Every row gives one point. To make a cloud, some directions were put in groups of two or more. Within a group, all points are equally far from the middle, so they leave a hole (a ring in 2 directions, a hollow ball in 3). The other directions are filled evenly. Then the cloud was stretched, turned, moved and blurred a little. Count the holes, and give their numbers of directions, smallest first.

Cloud (20 x 3)
[[ 31 -11 -17]
 [ 45 -30  17]
 [-30 -45 -19]
 [-13  74  11]
 [-32  75   5]
 [-74  65 -25]
 [-20 -48  -6]
 [-22  55  53]
 [-30  84 -38]
 [-19 -44  49]
 [-42  36  45]
 [ -1  65  54]
 [ 17  16 -42]
 [ 23  62  65]
 [ -1  18 -75]
 [-31  23  68]
 [ 27 -20 -17]
 [-43  16  50]
 [-21  81 -35]
 [-68  47   0]]
Holes: 1 (2)

Cloud (29 x 4)
[[  25  -91    8  -38]
 [ -37    2  -52  -36]
 [  44  -86  -14  -32]
 [  78   16    6   -4]
 [   0   34  -11   38]
 [  56  -49  -54   29]
 [ -24  -25  -62   44]
 [  82  -15   45   -2]
 [  10  -22   80  -26]
 [  13  -44   71   35]
 [   4  -18  -77  -29]
 [   3   38  -30  -32]
 [ -61  -22   -7  -38]
 [  44  -78   38   36]
 [   2  -27  -76   35]
 [   6  -65   54   44]
 [  77   -9   37  -32]
 [  81  -36   35   26]
 [ -56  -21  -46  -24]
 [  77    9   -3   20]
 [ -18   17  -48  -41]
 [ -47  -70   11  -30]
 [  -1  -31  -82   13]
 [  23  -50   47  -62]
 [  14 -102   12  -14]
 [  68   25   -4  -16]
 [ -13   12  -55  -42]
 [  -9  -20   71  -36]
 [ -15   17  -10   54]]
Holes: 2 (2, 2)

Cloud (29 x 4)
[[  54  -72   46    3]
 [ -73  -13   52   -7]
 [   5  -23  -60  -25]
 [ -78  -11   28   -3]
 [ -31  -60  -26   40]
 [  61  -72    9  -14]
 [  75  -36   29   -7]
 [ -66    7   52    5]
 [  43  -21  -60   14]
 [  15   36   35  -49]
 [ -26   40   -7  -34]
 [  68  -57   -1  -12]
 [ -30  -67  -18   37]
 [  -5  -18  -28  -58]
 [  26  -28   95  -10]
 [ -57  -43   75  -39]
 [  16  -77   -3  -54]
 [  12  -28  102   -7]
 [   7  -38   24   65]
 [ -23   60   17   10]
 [   2   42   17   50]
 [   7  -29  -52  -39]
 [   4    8   22   68]
 [  17  -85   35   29]
 [ -31   54    9   -6]
 [  37  -32  -58   -6]
 [ -19  -44  -41   49]
 [ -16 -103   19   -8]
 [ -12  -86   24  -58]]
Holes: 2 (2, 2)

Cloud (50 x 6)
[[  -6   68   57   -7   -1   24]
 [   6   39  -14   18   33   92]
 [  10   52   -6  -38   80  -21]
 [   5   26   -1   61   32  -30]
 [ -32   -9    0  -15    1   15]
 [  18   24  -33   12   53   51]
 [ -91   49    4   31    4  -21]
 [ -18   77   28  -13   37   67]
 [ -47  101   64   16   11   53]
 [ -40   -4  -38   -5  -38    2]
 [  10  -17  -63   30  -42  -58]
 [ -34   15  -14   48   -2   57]
 [   4   -4  -38   -5  -74  -21]
 [  23  -13  -91   36  -87  -50]
 [  47   -3   39   43  -14  -16]
 [  48   44   52  -44   54    9]
 [  10  -25  -11  -12  -10  -32]
 [ -39   67   25  -27   -8   39]
 [  36   -3  -15  -37  -64   55]
 [   0   66  -36   42   22  -13]
 [ -76   69   65   25    3  -50]
 [ -22   58  -21   -1   55   60]
 [ -39   29  -32   76  -11    5]
 [ -79   12  -24   -6  -26  -52]
 [  57   20  -62   74   37  -44]
 [  -4   11   28   32   60   92]
 [  17   39   72   -8    6  -14]
 [ -38   12   32   80   20   -7]
 [  58   76  -31   18   -4  -34]
 [   2  -29    9   27   27   27]
 [  29  -15  -46   27  -19   -5]
 [  -4   80   58   59   -1   24]
 [  48   74   35   40   -2   73]
 [ -15  -45  -58   58   10  -30]
 [ -33   92   45   13  -10  -39]
 [ -42    1  -32   35  -89  -27]
 [   6   38    5    9  -41  -65]
 [  30   94   23  -31  -27    7]
 [  36   62  -91   55  -34  -23]
 [  -1   52  -68   -4  -55  -50]
 [ -10   35   66   -3  -18  -51]
 [  51  121   33  -49   26   42]
 [ -28   44  -20 -101    2   13]
 [  15   88  -30  -47   19  -10]
 [  -2   38   -7  -65  -19  -54]
 [  14   10   57  -36   64  -39]
 [ -64   -4   12   27  -26  -64]
 [ -56  -12   13   14  -20  -13]
 [ -31   31   -7  -25  -15  -42]
 [  37   -3   55   -8  -60    0]]
Holes: 0

Cloud (46 x 6)
[[-26  17 -39  40 -50  39]
 [ 11 -45 -77 -15  33   0]
 [ 64   4 -10 -63  17 -73]
 [-22   4  41 -20  81   2]
 [-16  28  12 -10  -4 -85]
 [ 64   9  26 -83  54 -19]
 [ 77  57  30  -2  58  11]
 [  8  77 -72 -14  36   6]
 [-57  54 -37  12 -19  27]
 [ 33  12 -34 -66  41 -68]
 [  2 -23  -5 -25 -30 -82]
 [105  38  15  22  25   8]
 [ 42  26 -70  -2 -80   7]
 [ -8 -42  47 -31  40 -36]
 [-54  30 -33 -25  60   2]
 [ 62  16 -41  31 -63 -36]
 [ 49  -1 -18 -20   5 104]
 [ 84  36 -21  -6  50  58]
 [ 53  49   5  -3 -47  78]
 [-11  64 -84   6   8  22]
 [ 50  14 -45  32 -68 -33]
 [ 64  -2  47  41  31  35]
 [ 64  21  50  30  50  35]
 [ 75   0 -44 -55  -6  71]
 [ 10  18 -39 -73 -73 -34]
 [-18  22 -53  29  58  31]
 [ 25  90  11 -36 -34  39]
 [ 49  65 -22 -16 -20  79]
 [-32  27  64  25  -9  -6]
 [-46 -35 -30 -52 -42  16]
 [ 78  66  21   0  46 -13]
 [ 91  30  46  30  11  21]
 [ 71  58 -16  40 -25 -37]
 [  7  -9 -60   9 -81  -9]
 [-11  68  -2   6 -39 -59]
 [-24  31  13  58 -34   1]
 [ 29 -43 -17  42  41  11]
 [  0 -54  37 -28  31 -35]
 [ 40  10 -18 -56  25 -84]
 [ 18  97 -20 -31 -38  20]
 [ 31  67  -9  33  -2 -62]
 [-34  37  66   0 -25  32]
 [ 58  41  58 -42  54 -16]
 [-23  26  41  45  10 -24]
 [ 11   4  20  46  68  27]
 [-17  -9 -64 -56 -62 -17]]
Holes: 3 (2, 2, 2)
